Each row is a point. To make a cloud, some directions were put in groups of two or more. Within a group, all points are equally far from the middle, so they leave a hole (a ring in 2 directions, a hollow ball in 3). The other directions are filled evenly. Then the cloud was stretched, turned, moved and blurred a little. Count the holes, and give their numbers of directions, smallest first.

Cloud (19 x 3):
[[-72  29 -29]
 [-75  10   5]
 [ 51 -28 -45]
 [ -1  27  34]
 [ 58   1 -13]
 [  8 -34 -47]
 [ 12 -58  -7]
 [-20  36   6]
 [  4  40  20]
 [ 33   7 -74]
 [ 37  31 -55]
 [ 34  52 -25]
 [ 37   8  62]
 [-27  -5 -21]
 [-25 -25 -54]
 [ 14   7 -26]
 [ 10 -63 -30]
 [ 47   8 -39]
 [ 52  20  41]]
Holes: 0

Cloud (31 x 4):
[[-22  51  60  10]
 [ 34  72 -18   0]
 [ 63  24 -23  22]
 [-63  18  -3 -35]
 [ -6  55 -29  18]
 [ 29  71 -17   2]
 [-52  -1 -42  16]
 [ 37  22 -69   3]
 [-38  -6  14 -14]
 [ 42  -6 -19  32]
 [-10 -23   4  72]
 [-55  39  14  -8]
 [  0   2 -40 -84]
 [-29  12  45  -2]
 [-25 -11  32  23]
 [-46  66 -33  43]
 [  7  86 -27 -58]
 [ 44  54 -30  37]
 [  0 -29  38  21]
 [  8  46 -69  21]
 [ 26  -8  28 -27]
 [ -7  41  39  17]
 [ 50 -19 -63   6]
 [  5  10  31  83]
 [ 52  -9  17  23]
 [  9  35 -43 -36]
 [-14   6  53 -30]
 [-16  37  45 -16]
 [ 27  65 -54 -15]
 [ -9 -28 -20 -46]
 [ 36 -20 -21 -16]]
Holes: 0

Cloud (28 x 4):
[[ 21  36  64 -30]
 [-69  11   9 -34]
 [  1  65  39 -28]
 [ 12   1  72 -35]
 [ 21  45  55  12]
 [-42  12  36  42]
 [  9  47 -18 -39]
 [-39  21 -41 -15]
 [ 28  25  68 -16]
 [ 10  -8  74 -31]
 [-19 -49 -26  23]
 [ 49 -40  36   9]
 [ 53   8  26  31]
 [  0 -60  23  24]
 [ -8  67  42  -9]
 [-60  -5  27 -41]
 [ 20  29  12 -67]
 [ 50   1  51  13]
 [ -9 -54 -22 -35]
 [-60  -4  40 -28]
 [-29 -42 -39  -7]
 [-21 -37  -5  50]
 [-29  -6 -49  10]
 [-33 -16  60 -38]
 [-22 -44  25  39]
 [ 17  28  62 -49]
 [-45 -12 -39 -20]
 [-15 -13 -13  59]]
Holes: 2 (2, 2)

Cloud (48 x 6):
[[-70  11 -32  31   6  44]
 [-50 -35 -34 -16  19 -25]
 [ 32 -43 -27 -45   8  28]
 [ 54 -31  30  -1  24  31]
 [ 43 -65  -5   5  26  50]
 [ 19 -13  39 -47  10  17]
 [ 35  -8  45  47  20  25]
 [-30 -47 -23 -14   9  75]
 [ 30 -63 -22  20  42  48]
 [ -7 -77  27 -10 -22  59]
 [ 17 -74 -15  27  54  37]
 [ 18 -46 -60  44   6 -36]
 [-29 -31  41 -10  70 -12]
 [ 30   2   3 -46  -6  39]
 [-47 -75   0  22 -25  59]
 [-10 -42   9  41  85  -3]
 [-34  -3  45   5 -30 -18]
 [-38 -11 -68   3   1 -13]
 [-16  63 -14  60  16   4]
 [  8 -48 -51  33 -21 -35]
 [-60 -31  53   0  36  -5]
 [-75   1  39  29  16  52]
 [  8 -21 -51  22  13  72]
 [-16 -53 -25  74 -11  50]
 [ 44 -57   9 -25   9  -8]
 [ 34  -2 -35  64 -32  25]
 [  5  -3 -58  42  59  21]
 [ 34  47   5  18  47  13]
 [ 32 -27 -43   3  14  65]
 [-18 -16  63  53  10   2]
 [-37 -40   3  11  53 -50]
 [ 40  29   9  60  17  -4]
 [ 19 -18  43 -28   4  58]
 [-75 -40   1 -16  20  20]
 [ 49  40   0  16  39 -18]
 [-18  53   9  -1  33  46]
 [ 31  29  22  14  58  15]
 [-22 -67 -27  29  30 -44]
 [ -7 -41  56 -18 -18   9]
 [ 55 -27 -58  11   5 -26]
 [-39 -23  12  59  42 -44]
 [ 19  -8  -6 -20 -21  76]
 [ -3 -43 -31  18  67 -46]
 [-65 -13 -13   4  19 -38]
 [ 27   5   7 -45  -3 -19]
 [ -4 -43 -31  56   7  73]
 [  9 -46 -47  49 -27 -25]
 [ -2 -18 -75  30 -27 -14]]
Holes: 2 (2, 4)

Cloud (81 x 8):
[[ -4  20  43 -11  40  81 -42 -12]
 [ 63 -27 -20  31  36 -11 -23 -44]
 [ 17 -80 -15 -18 -55 -22 -41  19]
 [-35   2  49 -73  20  47 -35  -3]
 [-19  38 -12 -26 -55   1 -60  22]
 [  3 -48  30  -8  -5  28  35 -64]
 [ 25 -51  17  28  48  54 -50  31]
 [-42  -6  26 -60  41  39   0  49]
 [-12 -15 -38 -55   3  66  17  37]
 [ 25  29  24  -8  24 -26 -20 -60]
 [ 64  -3  27 -19 -17 -51  39   4]
 [ 37 -12 -60 -39 -10  -6  59  24]
 [  7 -27 -17  -9 -35  49  -2 -74]
 [ 65   3  59 -56  18   8 -35  -1]
 [ 43 -31 -11 -17  76 -29  12  -1]
 [ 28  -9 -31 -46 -22 -29  74  10]
 [-48  20  35  28  12  38  17  41]
 [ 31 -32  71 -59  14  16  28   2]
 [ -9 -39 -82 -22  17 -13  -7  22]
 [ 23 -37 -18  52  -5  74 -17  17]
 [-29 -33  29  58  -3  71 -10  -1]
 [-23 -62  48 -23 -20  -6 -42 -38]
 [ 27   6  -3   6  18  86 -32 -36]
 [ 45 -14  58  15  11  53  -6 -20]
 [-31 -40 -63   3 -14   6  49  30]
 [-31 -17  -2  58 -25   6 -18  59]
 [-66  -9   7  46 -15  29  16  39]
 [-15  -2 -16   7 -47  37 -83  35]
 [-60  -9  11 -22 -70  33 -17  32]
 [-17   6 -23 -50  25  77   2 -16]
 [ 75 -55  18   5 -19 -36  -1 -29]
 [-15 -32  57  41 -30   6 -49  31]
 [-41 -50  58  -7 -52  16 -19 -17]
 [-62  21  17  -7  30 -32 -44   8]
 [  1  -5   1 -41   6  24 -12 101]
 [-53 -32 -54 -22  17  28 -37  30]
 [-20 -12  13  20 -50  60  39 -17]
 [ -9  -4   7  12 -47  11 -38  80]
 [ -6 -38 -72 -23  10 -15 -13  53]
 [ -6  12   5  45  38 -41  11   5]
 [ 35 -24   7 -20  50 -71 -25  13]
 [-50 -31 -43  -7 -61 -22 -32   1]
 [-17 -13 -18 -55  19 -62 -14  38]
 [ 11  54   9 -11   4  43  29  27]
 [ 18 -29  23 -44 -44 -24  68 -11]
 [ 16 -46  13 -34  16 -29  -2 -71]
 [  2  46 -14 -45 -58  44 -28 -15]
 [-16 -33 -10  51 -19  73 -49  28]
 [ 18 -82  40   9 -20  38 -28  53]
 [-21 -10 -81  -4 -17  17  35 -20]
 [-54 -47  12  19  12   9  56  27]
 [ 26  22  54 -30 -49 -14 -12  40]
 [ 39 -57 -76  -4 -22 -41 -16  12]
 [-31 -32 -25  60 -14  -1  44 -32]
 [-59   9   9   7 -11 -63  -2   1]
 [-69  14 -31  -7 -32  18 -47  38]
 [  6 -64  21  10  32 -69   3  31]
 [ 61 -54   0  29 -25 -58   6 -13]
 [ 34 -56  14  -3  19  70 -63  39]
 [ 21 -17 -56  41 -11  28   8  47]
 [ 43 -17 -10 -75 -37  53 -20  41]
 [-25 -34 -42 -24  -3  -4   5  82]
 [-40 -11 -70  20   7  55 -10  -9]
 [-43 -53 -64  24 -35 -29  12  -3]
 [-30  14 -29   0 -15 -16  71 -16]
 [-25  22  19 -71 -16  42  43  17]
 [ 34 -45 -48 -42 -62 -33  11 -13]
 [ 40 -30  -9  23  42 -40 -64 -18]
 [ 42  31 -27 -19 -48 -48  -5  15]
 [-42   1   5 -80 -14  12 -39  36]
 [-62 -69  26  25  -2  15 -52 -10]
 [-32 -12  12 -40   7 -77   9  -5]
 [  4 -38 -21   4  10 -18  57  65]
 [ 15 -57  -7  48 -10  27   7  64]
 [ 23  31  32 -51 -34  -4 -36  61]
 [ 53   5 -28 -27  -8 -60  45  26]
 [ 15 -81 -69  12   2 -15 -20  17]
 [ 46 -15 -12 -77  23 -22  -5 -38]
 [ 33  12 -42   3 -67 -17 -32 -18]
 [ 26  41  -3 -45 -11 -16 -75  10]
 [-31 -34  44 -28   0  -1 -63 -44]]
Holes: 3 (2, 3, 3)

Cloud (75 x 8):
[[ 13 -48   0 -19  35  10 -64 -34]
 [-78  27  10 -36  25  14  41  58]
 [ 32  45 -29  11   0  50  49  34]
 [-11  74 -35  35 -11  -7  24  31]
 [ 36  40 -80   7  20  18 -16  67]
 [ 21  47 -36 -60   5   6   6 -26]
 [-22  25 -42 -26 -41  32  14 -31]
 [ 27  75 -28 -40 -41  27   6  26]
 [ 28  29 -60 -15 -10  13  44  18]
 [-14  13  46  65  -6  12  23  31]
 [-41  44  -3  18   4 -19  66 -39]
 [-27  40  68 -48  36 -24  10 -30]
 [-77   2 -39 -46  22 -83   6  44]
 [-72 -22 -10 -51  14 -33 -36 -40]
 [-25  20 -16 -37  -3  -9 -41  22]
 [ 13 -26  38  25 -32  24  -8  -9]
 [ 23  46 -96 -40  25 -49  24   7]
 [-49  35  53 -42 -27  37  57  28]
 [  9 -40 -19   8  10  29 -19  12]
 [ 45  43 -10  20  54   0  34  29]
 [-16  45  -7  83  57   8 -19  51]
 [-13 -29 -80  -8   9 -21  40 -33]
 [ 44  11 -11  67   9  -7 -12 -17]
 [ 13  36  10 -33 -18 -11   7 -85]
 [-20  18  47   0 -50  37  -6 -82]
 [-37  17  11  72  32 -21  -2  23]
 [-48  69 -32 -72  -3  19   8 -49]
 [ 13 -41 -54 -36  45 -83 -30  -7]
 [-28 -32  58  47  22   5  69 -28]
 [ 52  86 -39  16  -8  15  57 -18]
 [ 17 -12 -49 -64  14 -33 -57  22]
 [ 27  16  25 -66   8  15   2 -39]
 [ -7 -40  48 -31  43 -46  -1 -18]
 [-40 -42  22 -13  -9  22 -30  14]
 [-69  -7 -10 -14  21 -60  17  59]
 [ 41 -19 -44   5  11 -17 -35  -6]
 [ -5   1  37 -23  22 -45  24 -42]
 [-37  41 -36  -3 -36 -17   0   0]
 [-16  31  42 -60  75   7 -10  34]
 [ 33   2 -46 -10  42 -12 -73   2]
 [ 23  11  49  42 -57 -26  20  58]
 [-60  15 -65 -43  -3 -15  26   7]
 [  8  21 -25 -91  10 -48  -8 -36]
 [-70  25  21 -14  73 -12  36  63]
 [ 34   1  15 -24  45 -30 -12  42]
 [-15  -2  -1 -24  79   9 -12  11]
 [ -6  14  30  60 -48  43  23   5]
 [-24  -1 -28  46  34 -49 -32  18]
 [ 60   3  49  53  -4  11 -13 -56]
 [ 38 -42 -64  51  15  -8   4 -70]
 [-13 -73 -31   5   4 -21  30  42]
 [-30  54 -15  82   4  17  -4  11]
 [ 53  16 -23   9  -6 -23 -55 -44]
 [  8 -23   7  19 -13 -50 -39  10]
 [ 33  33  29 -46  54  31  19 -13]
 [ 29  53 -52  37   9 -25 -35  -6]
 [-55 -40 -25 -47 -31  11 -27  29]
 [-78  -6  15 -19  37 -38   3 -57]
 [-59  -3  26 -66 -32  -4  22 -29]
 [-22 -17   3 -13 -26 -34  38 -52]
 [-34  51 -32 -67 -16  40  35  28]
 [-38  11 -27  -9  37  -4  73  12]
 [-29 -35  50 -50   9  -4  32  -6]
 [-37  18  41  31  42 -14 -43  39]
 [-30  38  -1 -98  12 -54  26  38]
 [-13  -8 -37  65   2  -4   2   0]
 [-52 -22  74 -12 -14 -14  -2 -33]
 [-55 -30  21  17  37  21  36  31]
 [-17  49  -7 -71  -9  -9  29  47]
 [-61  46   9 -18 -36 -31  67 -38]
 [-21 -29  24   3  13   9 -79  11]
 [-51  33  32  10   6 -32  -9 -61]
 [ 47  -3 -32  38 -42 -11  29 -46]
 [ -8  18  -6 -35  36 -43  31  87]
 [ 16  16  74  -2  44   8  58  -6]]
Holes: 0
